Each point is reached from the start by the listed moves, each made once or not at all, plus a little noise. Is the number of moves made odd or even? Then give how often each move was made.

Moves:
(1): [45 31 14 -2]
(2): [-19  28   3  11]
Start: [23 -5  9 28]
Points:
[68 24 22 28] -> odd (1, 0)
[49 52 25 39] -> even (1, 1)

Moves:
(1): [ 60 -42 -45  17 -19  33 -15]
(2): [ 42  67 -23  15 -29  -1   5]
(3): [ 27 -13  30 -35  25  20   3]
(4): [-27  10  35  56  26 -16 -26]
Start: [  2  -7   4  -7 -28  14 -12]
Points:
[  0 -13  68  12  23  17 -35] -> even (0, 0, 1, 1)
[  3  -1   3 -13 -32  17 -18] -> even (0, 0, 0, 0)
[ 17  69  15  63 -30  -8 -35] -> even (0, 1, 0, 1)
[ 35 -36  -5  70 -17  34 -56] -> even (1, 0, 0, 1)

Moves:
(1): [ 48 -37  28  25 -10 -14  34   0   1  -3  13]
(2): [  8  16   4  10   2  -1  -6  -2 -25 -33  -6]
(3): [-35  -6  33 -19  -4  -1   7 -20 -27  -7 -32]
(4): [-18  10  -5  52 -12  23  17  14   3   9  23]
(5): [-21  10   4  18  68  -9 -19   7 -14  20   3]
(6): [ 10   2   0 -27  10  43  12  -8  14   3   1]
(7): [ -8  10  -8  -4 -11 -22  40   0 -23  -4  -3]
(8): [ 14  -1  57 -16   6   7   2  54 -16   6  -1]
(9): [ -4  26   8  14  24 -13  12   9  32  -2  -8]
Start: [ 35 -36   5  13   3  -8   9 -15   7  -3  -8]
Points:
[ 73 -63  38  28  69   8  31 -19   8  15  10] -> odd (1, 0, 0, 0, 1, 1, 0, 0, 0)
[ -8  -4  95  32  72  52  19  32 -57  -5 -24] -> even (0, 1, 1, 1, 1, 1, 0, 1, 0)
[ 14 -15  -1   2  70   6  43 -12 -16  17  -7] -> odd (0, 0, 0, 0, 1, 1, 1, 0, 0)
[ 36 -27  69 -13  86  34   7  36 -10  26  -7] -> odd (0, 0, 0, 0, 1, 1, 0, 1, 0)
[ 34  26  58  40  19  30  88  52  -8 -24  -1] -> even (0, 1, 0, 1, 0, 1, 1, 1, 1)

Moves:
(1): [ 29  -1 -20   1  14   0   1 -12  11  -9   0 -11  -3  -1]
(2): [  0  19   0  10  -6  22  -6   4  11  -5 -16   3  -3 -12]
(3): [ 16  -4  26 -11   7   6 -10   1  -6   3  14   0   3   5]
(4): [ 19  -9  13   9 -15 -11 -26  17  -7 -13  10   8  11  -8]
(5): [-13   9   2  26  16   7   5   4 -17   8 -10   7  -1   9]
(6): [  6 -24   5   5  -8  22 -14  21   0  -1  -6  -9  -3   1]
(7): [ -7  23  -3  10  -3  14  29   4   0 -21  11 -11  -5  24]
(8): [  9   6  -1   1  -2  -3  -4  15  -3   7   2  -3 -13  -5]
(9): [-11 -12  17  19  -4  -5   3   6  27   3   7  16  -8  -6]
(10): [  6   1  -4  11 -14 -13   2 -18   3  18   6  -8   3   5]
(11): [  3  -2 -13  -7  -2   5 -17 -10  -1  -5   3   8 -12  11]
(12): [ 17  -8  -8  -3 -12   8   4   5   6   5  12  32  15 -14]
Start: [ 17  17   2  -8   0  21  -9  18  12 -19  -2   9  -9 -17]
Points:
[ 33  39 -14  32 -17  95 -15  63  11 -31  -7  35 -32  -5] -> odd (0, 1, 0, 0, 1, 1, 1, 1, 0, 0, 1, 1)
[ 58   3  19   8  -8  35 -55  37 -11 -22  24  68   7  -9] -> odd (0, 0, 1, 1, 1, 0, 0, 0, 0, 0, 1, 1)
[ 61 -10  14  14 -42  59 -51  66  25 -34  -4  45  11 -53] -> even (0, 1, 0, 1, 0, 1, 0, 0, 0, 0, 0, 1)
[ 37  17  20  44 -17  57 -54  82  -4 -24 -21  16 -16 -30] -> odd (0, 1, 0, 1, 1, 1, 0, 1, 0, 0, 0, 0)

Moves:
(1): [  6 -27  -1  11  12   9  -2   0  -5  -6 -20  19  -7  11 -10   7   2   2]
(2): [-10  19 -14   9  13 -18  -6  -9  -5   2  -9   4  12  -2   3  -9  15  -5]
(3): [ 11   9  16  13 -20   7  -2  -2  -5   6   2   4   9  -9   5 -19 -16   6]
(4): [-11   6  -1  15  16  -7 -11  -6  -2  -9  -7   8 -12 -21   1  -3 -16  19]
(5): [ 13  12  27   3  37 -22  -6 -23 -24 -10  13   1 -12   3  -9   2  11  -3]
(6): [  1   3   7   6  11  32   7   2 -10  -4   4  -4  13   6  -8  -7   0  -3]
(7): [ -6 -19  15  22   9  -6  57 -11  -6  -6  -1 -15   7   1   2   3   4 -12]
(8): [ -4  11   8  27  15 -12  11  30  21  11  -2  -1  10  23  24  12 -35  16]
(9): [  3   4  -1  -7   5  10  -5  -3  36  16  -4   0  -2   0 -18   6   3 -25]
(10): [ -8  -9 -18  -4  10  -4  -7   9 -17  41  -5   3 -14   6   2   0   3  -1]
(11): [ 17   3 -20   5   6  19  -2  -1  -7 -10  31  -5 -13  16 -10 -11   3  20]
(12): [ -9  -2  25  12 -18  -1  -8  21   6 -11   4  26 -19  -5 -21  24  23   6]
(13): [-24 -13  15  14  -1  -8 -46 -28 -21   2   2   0  31   6 -29   3 -23 -15]
(14): [-25 -18  26  10  -5  -2  -4   4  15   4  -5   0  -4  21  21 -21  -3  10]
(15): [  6 -20 -16   2  13   6  -5  17  -9  -4  18  26   5   0  12 -29 -23  -7]
(16): [ -4   7  -3   2   3  -2  -4 -36   1  14  11  16  17  -1  31  16  -9  -6]
(17): [  4 -24  -4  19  -5 -10 -12  15 -11  -1   9 -19   8 -21  15 -10  18 -19]
(18): [ 10 -12 -10   1  21  -5  21  10   4   0  16   1  27 -13  -7  -5  23  35]
Start: [-20 -18 -23 -12   3  20 -14   4   2  -2  10   4 -15  14  19  -2  -1   2]
Points:
[-41 -55   9  63  86  30 -32 -16 -92 -14  68  47 -27  26 -43 -21 -17   4] -> odd (0, 0, 0, 1, 1, 1, 1, 0, 0, 1, 1, 1, 1, 0, 1, 0, 0, 0)
[-55 -93  48  82  86  27 -33 -34 -81  11  11  47   1  38   7 -65 -59  -2] -> even (1, 0, 1, 1, 1, 1, 1, 0, 0, 1, 0, 0, 1, 1, 1, 0, 0, 0)
[-36 -21  65  56  67  20 -38  -8  19  22  34   4  58  50  -2 -32 -38  20] -> even (0, 0, 1, 0, 1, 1, 0, 1, 1, 0, 0, 0, 1, 1, 0, 0, 0, 1)
[-35 -58 -17  95  84  28 -28  27  33  27  23  57  61  10  88 -63 -40  22] -> even (1, 1, 1, 1, 0, 1, 0, 1, 1, 0, 0, 0, 0, 1, 1, 1, 1, 1)

Moves:
(1): [ 37   0  -9 -11   0  10   8  14   3  18  25  12   9 -21   5  -5  -7   1
   0  -1   9   5  15 -11 -15   2 -18]
(2): [  4  23  14  -2   5   2   1   6  -4   0   4  -6   2  15  -8  -6   9 -11
  19 -11  19  -7 -14   3  -8   3 -13]
(3): [ 12  -5  30   4  12 -14 -20  -6   1   3  14 -14  -1 -17 -12 -11  -3  17
 -10   0 -10   6  -6 -11  -6   2  -1]
(4): [-11   5   3  28   6  -4   8  -3  -2 -13  17   9  11  16   4   9   4   8
  -5  -1  -1  -1   6   7   8  -1  -1]
(5): [  2  12 -11  -5  23   4   3   1   1   2   0  -7  -5   2  -7  -7   3   0
   5 -11  -1  10  -3  -7  -3  -6  -4]
(6): [ 12  -5   4  -2  -3  31   4 -15 -13  -6   8 -10  -6   3   2   6   7 -16
   9   3   3   9   3   3   8 -19   4]
(7): [  7   2  12 -12  -5  -6  17 -11  12  -3  -4  -8   5   2   7  16  -4 -16
   5 -10 -12  -5  16  -8   0  -6  -8]
(8): [-15 -18   8   1  -7  -1   4  44  -5 -15  -5 -12  -6  -6   3   5  15  -2
  -1 -12  -3  10   1 -17  -4  -8  11]
(9): [ -2   3   2  -4   5   1 -11   1  26  -1  -1 -11  -5   6  -9   3   4   5
   9  10  -3   4   5   4   0   4 -15]
(10): [ -4   0  12   0  -7   5   3  -3  14  23   2   7   6   3   2   1  -5  -2
   7   0  -8  14  -2  -2   8 -12  -1]
(11): [-10  -4  -5 -18  -1  -1   2  12  -2  -6  15   3   0   9  -7   3  -8  -3
 -14  -2   1  -3 -19  -5   2   0  -4]
(12): [ 3  2 11 -7  7  2 -1  1 -1 -9  0 19 -1  1 -2  2 -1  3 -1  5 -6 -1 -2  0
 -5 -4  4]
(13): [ 4 -2  5 -3  7 12  6 -6  0 -6 -5 -8 21 -9 -6  3  5  4 -5  3  3 -6  1  2
  0 12 -6]
(14): [ 17 -14   5  -3  12   3  -3   5   5   0  -6 -12  -1  32   1  -7   6  14
   6 -14  -4  -4   2  -1   5  -3   9]
(15): [ -1   0   8  -9  -6   2 -10   7   2  -4   0  -8   1  -2  23  -5  -4  -8
  -5  -2   0   1   0   7   6   0   6]
(16): [  6   8  -9   5   0  -7  -7  -7   3   2 -10   1  10  -4   4  22   0 -10
  -3  10  -1  -4 -14  -6   2  -2   0]
(17): [ -3  -1  -9 -18  -2  -6   0  -6  18  -2  -3   0   1  -2  -7  12  33   8
  -3   9  11   5  -5   0 -18   5   9]
(18): [ -3  13  12  -7 -14   7  -9  -6 -11  -8   1  -2  -2 -15   4   8   3  30
  -3  -6  -6  10  -6   9  -8  -3  -5]
(19): [-11 -20  -4   0   5 -11  -4  -4  -6  -2  10   5   5  -8   0  14  -4   8
  26   3 -13  14   2  -6  -9  15   0]
(20): [  5  16 -14 -17  -5  -3  13  -3 -14  -3  -3  -7  -7  -4  27  -9   7   7
  10  24  -8 -16  -1 -16   6 -19   5]
(21): [  4  -6  10   3  10  -4  -1  -2  -5  12  -4  -7  -3  -5  -4  14  -8  13
   0   4  20   0  19 -11   3  -4   7]
(22): [ 14   9   4  -7 -12 -12  -5   4   8 -12 -15 -10   9  11 -12  -3   0  -9
  -9  11  -2  36   9  -1   6  15  11]
(23): [-12  11 -15   2  -7   2 -10   6   1  15   1   5   1   5 -10   6  12  -5
   7 -10 -15  -1  17 -10  -1   4  -3]
(24): [  3   7   1 -14   6 -11  -2   6  -1   5   1  -3   0  -8  -7  -1   5   3
   2   7  -8   2  -8  28   3  -8   7]
Start: [ -7  -9 -11 -16   9 -15  11   5   0 -18  -6  -8  10   1 -10   4  -4  -2
  15  -8  11  10  -3  12  -6   4  19]
Points:
[ 39   9   2 -94  44 -31   5  82  12 -48  31 -43  46   7 -17  -2  62  36
  -7  -5 -23  49   4 -22 -20  -6  45] -> odd (1, 0, 1, 1, 1, 0, 0, 1, 0, 0, 1, 1, 1, 1, 1, 0, 1, 0, 0, 1, 0, 1, 1, 1)
[ -3  18  36 -51  36 -38  16  20  53 -29 -12 -53  37   5 -37  50  59  28
  25  12 -25  64  54 -57 -11 -13  29] -> even (0, 0, 1, 1, 1, 0, 1, 1, 1, 1, 0, 1, 1, 0, 0, 0, 1, 0, 0, 1, 1, 1, 1, 0)
[  7   0  38 -95  27  -5 -18  26  45 -19   8 -54   8  15 -49  64  61  23
  30 -31 -51  62 -26 -13 -22 -55  23] -> odd (0, 0, 1, 0, 1, 1, 1, 1, 1, 1, 1, 1, 0, 1, 0, 1, 1, 1, 0, 0, 0, 0, 1, 1)

Moves:
(1): [ -7   3  -7  -5   3  12  -2   2 -18  -9  -7  -2  -1  -4  -1  -4  -4   2
  11   2  -9   8  -4   8  -5  12]
(2): [ -6  -4   1   2   4   3  -1 -12  -4   1  -3  -5   6   5   8   6   1  -2
   0   1  -2  -6   3  -4   4  -3]
(3): [-13  -6  -8 -11  -1  -7  -3  -4   7 -17   3  -4   0  -3   2  -5   1  -5
   1   8   7  14  -2  -1  -4   3]
(4): [  4 -12   1   1  -4   1   1  12 -20  -2   3  15  -8  -1   6   0   1  -2
   2 -11  -3  -1  -5  13   8   0]
(5): [ 11  -7   1   5  24  -6  -7   4 -12  -1  -4  -3  -6   7  13  -3  -1 -13
  -7  -3   6   0  -2   1   6   4]
(6): [  1   0 -10   1 -16   4  -3 -13   4   0  -7   2   4 -11  -5   0   5  16
   0  10  -4  -9  19   2   6 -20]
(7): [-13  13  -5   8   1   2   0  -8   1  -6   1   6  -8 -12 -17  -3  -1  -2
 -17  11   9  20   6   3  -4 -15]
(8): [  0  -6   1   1   3  -1   1  -4   8   4   7   3   0   2  -3   8 -14   2
  -3   2  -9  -4   2   1   2  -5]
(9): [ 16  13   5   1   7   1   4  -4   0   9 -11  -6  -3  -1   6   9   0   4
  -8 -12   3  -2   7   3  -8   1]
(10): [  1  -3   2   3   3 -10   2   7  -1   1  -1   6  -4  -5   2   3  11  -5
  10  -2  -9   0  -5   2   0   3]
(11): [  5 -13  -5 -16   6  -8  -5  -7   1  -2  -9   4   1 -16  -5   2  16   5
  -7   6  -5   5  -6 -15  -2   2]
(12): [ -2 -19  -4  11  -2 -16  -4 -21  -1  11   0  11  -6   8   3  14  -6  -1
 -19  -6  -1 -25  12   2  -5 -10]
(13): [  0  16 -10  -9   7  -4 -11  13 -11  -1  12  -3   9  -4  12   5   6   4
  -1  -8  -9   3  -8  -1   6   3]
(14): [ -6   1  -4   2   8  -9  19  -1  -7   2  -4  -8  -6   3   6 -12   7   1
  11   2   1   5 -16   3 -11   1]
(15): [ 11  -8  15  11  -4  -7   8  24 -13  26  -9 -23   1   2  11   3  -4  18
   3  -1 -27   3  -9  14  -3   0]
(16): [ -5   6   0   0   2   5   4  -7   6 -13  -1  12  11  -4 -15 -13  -2  18
  -9   7 -22   3  13  -1  -7  -1]
(17): [-11   4   3  -4  -5   6   2   0   3  -6  -5   3  -7   5 -11   6   4  13
   5   3  -8  -3   5   7  -6   0]
(18): [ -1   7  -4  19   1  18  12   8  -5 -11  -2  11  -5 -11 -14  -7   7  12
   3 -27  -6 -10  -1   7 -12  -6]
(19): [-19   8 -22  -4  -3   6  -9 -13  -5   0   1  -7   3   2 -17   8  10  -7
   1 -12   4  13   1  10   3  -5]
(20): [ -2   1  -5   7  -6  -3   9  -9  -1  -2   5  -2  -3   3   2   4   1  -6
   0  -5   4  -7   1 -10   8   0]
(21): [  9   3  17   1  -9   8  -5  -8  -6 -10  15   7 -10   5  -4  -8  -3  -6
  20  -3   8  -8  -9  -3   6  -1]
(22): [ -2  -4  -1   5 -12   5  -1  -4   6 -11 -10   6   0  -9  -5  -4  -9   5
   4   0   5  -5  -8   6  10  -1]
(23): [ -4  -2 -11  -2 -13   1  -1  15  -4  -4   8  15   2  14  -1  -6   6   8
  17 -16   8  10   0 -15  -6 -11]
(24): [ -2   1   0  -7   5   4  13   9   3 -17  -9  -5  17 -21 -17   2 -12  15
   9  -4  -1   2   6  -3  -4   9]
Start: [ 10  -8 -18   1  -1  10  11  12  -9 -12   1 -10 -11   6  -8 -15   0 -13
 -16   6  17   4   0  10  14   0]
Points:
[ 14 -34 -41   3 -37   5   0 -27 -37 -23   3  34 -36  12 -24   5  14 -14
  -7 -52  40 -17 -10   0  27 -22] -> odd (0, 0, 0, 1, 0, 0, 0, 0, 1, 0, 1, 1, 0, 0, 0, 0, 0, 0, 1, 1, 1, 1, 1, 0)
[  2 -19 -19  20  -9  13  22  23 -79 -36 -23  -3 -32 -27 -18 -19 -15  37
   4  -3 -14  -4 -13  61  17 -17] -> odd (1, 0, 0, 1, 1, 1, 1, 0, 0, 0, 0, 1, 1, 1, 1, 0, 1, 0, 0, 0, 1, 1, 0, 1)
[ -9   5 -59   1  17  34 -10  26 -76 -64  23  55 -27 -18 -51 -33  34   4
   3 -46 -18  44 -18  19   9 -21] -> odd (1, 0, 0, 1, 1, 0, 1, 1, 0, 1, 1, 0, 1, 0, 0, 1, 0, 1, 1, 0, 1, 0, 1, 0)
[  3 -16 -45  10   2   1  13   5 -56 -16  11  34  -6  19  13  10   0   8
 -15 -41 -31 -15  16   9   9 -12] -> odd (1, 1, 0, 1, 0, 0, 0, 1, 1, 1, 0, 1, 1, 0, 0, 1, 0, 0, 0, 1, 0, 0, 1, 0)
[ -9 -23 -49  12   8 -26  29 -53  -3 -46 -41  16 -38 -29 -30 -17  26  16
 -57  26   2   0  25  11   0 -32] -> odd (0, 0, 1, 0, 1, 1, 1, 0, 1, 1, 1, 1, 0, 1, 0, 1, 1, 0, 0, 1, 0, 1, 0, 0)
[-22  10 -79  21  13  16  42  44 -95 -43 -25 -20 -13 -29 -14 -15  35  24
  19 -61 -11  50  -6  43  -3 -26] -> odd (1, 1, 1, 1, 1, 1, 1, 0, 1, 1, 0, 0, 1, 1, 1, 0, 0, 1, 1, 1, 0, 0, 1, 1)
[-42 -25 -76   4 -24   3  10  24 -52 -36 -14  17  -3 -43 -51  14  45  53
 -10 -42 -28  18  15  31  -7 -50] -> odd (0, 1, 1, 1, 0, 1, 1, 0, 0, 1, 1, 1, 1, 0, 1, 0, 1, 1, 1, 0, 0, 0, 1, 1)

Moves:
(1): [ -7  -8  -2  -4   4  -4   4  -6   2  12   5   0   7   1   1  11  12 -11
  -3  -5  11  -7   2   3]
(2): [ -5   9   5  12  24   4  -3  -4   9   1 -20  -6   6  -3  13  -1  -1 -15
  -3   3   5   8  16   7]
(3): [  0  -6   6  12   5 -10   7  -1  -2   7  -1   2  -1 -13   5   6   9 -10
  15   2  12   2  -1   7]
(4): [  7 -10   2  -5  -3  -4  -1   4  -6  -5  -7  -2  -3  -2   6   8   2  -1
  -2   6   9  -6  -7   6]
(5): [ -4  -3   6   6   8   1  -7   1   4   5   8   3   5 -17  -3   0   3   1
  12  -2  -3  -6   0   2]
(6): [ -1  11   3  12   2   7   5   1  12   2  11   3  -7   8   9   9  -7  -3
   0   8  11 -18  -7   4]
(7): [-18  -1  11  22   0   0   0  -3   5  -4   7  -8  -2  -9  -1   9   4  -4
  -7  -8 -10  10  -3  -6]
(8): [-7  4  5 13 -6 -6  1  5  3  7 -9  8 -1 -3  0 -5  5  1 -1 -4 -7  0 -3  0]
(9): [  2   3 -10   2  13 -11   4  -1  11   1  19   9  -2   1  -1  -9 -11  -7
  10  -7   0  -8   6  16]
(10): [ -9  -5  -6  -1   7  -2   5   2   7  -2   1  -3   2  12 -17  -6  -5   1
   4   3   0  -6 -13   0]
(11): [ -2 -19   2  -2  -5   2  -8  15   9   2  19 -12  -4  17  -1 -12 -12 -14
 -11   5  17  -6   5 -11]
(12): [ -1   3  -6  -6  -9 -16 -10   0  -7  -8  -7  -6  -2  14 -14   0   1   6
   5  10   8   5   0   7]
(13): [ 19  -7   0 -11  -3   7  10   5  10  12 -11  -3   6  -7  -9   5  11  -6
   5  -1  -3   5   1   3]
(14): [12  4 19 -9 12  7 -8  3 -1  5  4 -5 -3  8  0  1  4  1 -3  1  4  8 -6  3]
(15): [  0  -1  -4   0  -8  -4  -7   1   5   3   6  -4  -3 -10  11   4  -1   3
  12  -6   6  -3  -2  -3]
(16): [  1  -6   2  16   3   5  -9  14  -5   3   4  -4  -6   0  -5  -1   9   7
   3 -14   4 -12  -2  -1]
(17): [  4  -2   6   3   1  -8  -9   2  -5   3 -12  -3 -13   5  -3  -4 -10  -7
  -7  14  14   4   7   0]
(18): [ -4   2   6  -4   5  -5   4   0  10 -15  -3  -8   8  -8 -12  -8   3  10
  -1   3  15  -2   1   9]
(19): [ 12 -12  -8   7   7  -6   2  -5   1  20 -17  12  12   9 -15 -24  -8 -11
   0   1  -6  -1   6  13]
(20): [-2 -1  4  3 -5  8  6  3  5  5 -1 -2  5  8 -5  9 -5 19 16 -2 -5 -5  6  2]
(21): [  5  -6 -17 -20   3   2   1  -3  -5   1   6  13 -13  -3   0 -15   9   5
 -13   8   4   7  -5  11]
(22): [ 3  4 -4  6 11 -8  0 10 -4 -1 -1  1  8 -4 -1  2 10 17 -5  3 -4  1 -8 -6]
(23): [  7  -8  -1   6  -7  -1  -2   1   5 -20  -3   8   6  -1   0  -4   0   8
  -6  -6  -6  -2  12 -14]
(24): [ -6  11  16 -15  -5   9 -10  -4  -1  -1   1   7   4 -19   6   7 -10 -13
   0  -3   9  21  -9   4]
Start: [ -4   2  -6   4   5   7   4  13   2  -6   8   8   1   7  -2   1   0   4
  -4  12   2 -10  -4   5]
Points:
[ 13 -47 -14  17  29 -38 -11  44  36  20  -1  15   1 -10  -4  -4  21  -9
  20  29  57 -23  26  35] -> even (1, 1, 1, 1, 1, 0, 0, 1, 1, 0, 1, 1, 1, 0, 1, 0, 1, 0, 0, 1, 1, 1, 1, 0)
[-14 -28   3  -9  12  11 -13  20  17  12  55  -7 -17  12   7   0  15 -17
 -29   8  32  -1 -15   3] -> even (1, 0, 0, 0, 0, 0, 1, 0, 0, 0, 1, 0, 0, 1, 1, 0, 0, 0, 0, 0, 1, 0, 0, 0)
[ 27 -42  -4 -29   6  -6 -12  38  18 -13  -8 -10  -7  25 -48   2  29  38
   7  22  60 -24 -11  31] -> odd (1, 0, 0, 1, 0, 0, 0, 0, 0, 1, 0, 1, 1, 1, 1, 1, 1, 1, 0, 1, 1, 0, 1, 0)
[-40  -6  37  95  56 -13 -13  42  53   6  31  -7 -16 -13  -1 -14  -8 -38
   5  13  59 -41  16  33] -> odd (0, 1, 1, 0, 1, 1, 1, 1, 1, 0, 1, 0, 0, 0, 0, 1, 1, 1, 0, 0, 0, 0, 0, 0)
